Rows are points. A path goes straight from each point to the next, and from the last back to the first. The post is the endless flat space through its rows: a point in 2 columns, a line in 3, a plane in 4, and so on, so that a path can go around it. How many times does the path go around the post? Going back the other way cancels.

Post (1 x 2):
[[17  3]]
Path (24 x 2):
[[ -1   0]
 [ 13 -37]
 [  1 -42]
 [-22 -20]
 [ 16 -21]
 [ 60  23]
 [ 13  20]
 [-27   6]
 [ 19  28]
 [-10  -6]
 [ -9 -32]
 [ 59  -9]
 [ 12 -36]
 [ 15 -35]
 [ 42   8]
 [ 49  34]
 [ 14  15]
 [-24 -17]
 [ 20 -20]
 [ 36   9]
 [ 44  -1]
 [ 30  -6]
 [ 35  23]
 [ 14  39]]
Times around: 3

Post (2 x 3):
[[ -9  -6  12]
 [ -9 -13 -35]]
Path (25 x 3):
[[ 19  -1 -31]
 [ -5  -7 -60]
 [-21 -14 -54]
 [-10 -23 -38]
 [  6 -15 -39]
 [ 14  21  -5]
 [-26  -2 -13]
 [-25 -21  28]
 [-14 -18  -9]
 [-37 -15 -11]
 [-13  15 -24]
 [  0  -5  -1]
 [ -5 -30 -17]
 [-28 -16  29]
 [-23   2 -16]
 [  0  -1 -43]
 [  3 -11  -6]
 [-20 -32  21]
 [-30 -18 -10]
 [ -1  15 -36]
 [ 14   5 -44]
 [ -7 -25  10]
 [-40 -25  -1]
 [-22 -15  32]
 [-10 -40 -25]]
Times around: 1

Post (3 x 4):
[[ -4  12  -7   3]
 [-16 -24  19  10]
 [ 15  -9  18  11]]
Path (27 x 4):
[[-26  -2   0 -13]
 [ -1 -33   6   0]
 [ 17 -13  22   6]
 [  8  22   0  -3]
 [-24 -11  10  13]
 [  9 -11   2  17]
 [  9 -50  33  12]
 [-23  12 -13  -7]
 [ -6   7  19   3]
 [-17   8   4  21]
 [-15  18 -23   1]
 [-25 -30  10   4]
 [-37  -6  -5  -9]
 [  1  11 -13  -3]
 [ 11 -11   3   3]
 [ -3 -24  26   7]
 [  1   5  10   4]
 [ 32  23   5  13]
 [  3 -24  15  23]
 [ -5 -29  12   6]
 [  2 -25  27  -7]
 [-15 -20  27  13]
 [ 21   8  14  19]
 [ -1  -6 -12  11]
 [-22 -40  17   0]
 [ 60  -6  37   7]
 [ -4   1  17   2]]
Times around: 4

Post (5 x 6):
[[-12  40 -12  21  25 -24]
 [ 11  -5  16  -6  10   8]
 [  5 -17  37  18  -5   3]
 [  7 -12 -19  -9   5  -6]
 [-19  19  10 -21  18 -11]]
Path (23 x 6):
[[ 15  11  34 -26  37  -1]
 [ -4   7  -6  12  -8 -23]
 [ 13  20   4  32   8 -40]
 [ 16 -11  -8  27  22  -2]
 [-11   8  40  27  13  25]
 [ -7 -23  44  39   0  16]
 [ -1 -32  30 -21  19  -9]
 [-16  60   9 -40  52  35]
 [  8  -5  14  32 -20   7]
 [  6  14   5  -5  -1 -29]
 [-12  -6  28  29   3 -23]
 [ 19 -21  -5 -16  -3  -7]
 [ -9  27   1   6  -3 -14]
 [ 14 -41 -25 -20  -7 -40]
 [ -5 -10  13  -6  13  -9]
 [-38  27  28 -20  27  18]
 [ 48 -51  21  37 -18  41]
 [-21 -24  13   8 -31  15]
 [ -6  31 -13 -12  -6   2]
 [ 26 -24  16  43  -9  -7]
 [  0 -49  17  22   8  -7]
 [ -8  12  -4  17  23   1]
 [ -1 -17  33  32  27  -6]]
Times around: 2

Post (8 x 9):
[[ 18  -5   9   8   9   6   8 -18   1]
 [  0  10 -38 -26  42 -20   9   0 -10]
 [  9 -14  14   6   0 -11  18  -2  17]
 [-18  11  19  31 -14  21   8 -24  -2]
 [ 31  -9   5 -15   4 -18 -10  19  -7]
 [ 17 -10  -2 -27 -10  20  16  13 -13]
 [  2  22   5 -28  14  11  15   7 -12]
 [  8   4  11   3 -33  22  -7 -19  16]]
Path (28 x 9):
[[ 25   4   4  -2   9 -29 -46  19  -9]
 [ 21  11  -8 -39  29  14  47  58 -31]
 [ -3  14 -10  -2  -6 -15   2  36 -21]
 [ 24 -33   6 -12   1   0  21  60 -22]
 [-12  -2 -38 -48   6   4  -6  19 -23]
 [ -3 -14  28 -22  16 -16  26  13 -14]
 [ -7  10 -10 -24  -3  29 -10 -10   0]
 [  1  13  11  -1  10  24 -14  13 -41]
 [ 22 -22  31   2   8 -19   0  28 -27]
 [  3  32 -19 -37  16  -8  -8 -18  -2]
 [ 15  10  26  15 -12 -20  22  40  -8]
 [ 21 -37  -7  10  -1 -17  30  39  18]
 [  4  -9  -5  -3 -23  -8  36  20 -12]
 [ -5 -28  12  23 -22   0  23 -10  -5]
 [ -3   7  -4 -40  -1  12 -20  -2  -5]
 [ -3  -9  -4   4  45  -5  19   9 -17]
 [ 48 -50  42 -18 -11  45  26  -1   9]
 [-23  26  -2 -46 -12  15  25   2  13]
 [ 15 -20 -15   3 -11  10  -4 -25 -10]
 [ 21 -25  19 -14   7   3  24  -2  12]
 [ 22   8   1  -1  38 -19 -27 -43   4]
 [ 22   4  25 -52 -28  23  26  33  -9]
 [ 15   4 -26 -18  -2   6  34   6   4]
 [ 22  -6 -11  29  14   3 -30 -11 -19]
 [  4   0  -8   1 -24  37 -19 -16  -6]
 [ 15 -20  24   7  -8  22  32   9  40]
 [-16  -9 -19 -36  -9  46  13 -19  -7]
 [  0  -4  16 -34   1  20  15   1  -7]]
Times around: 1
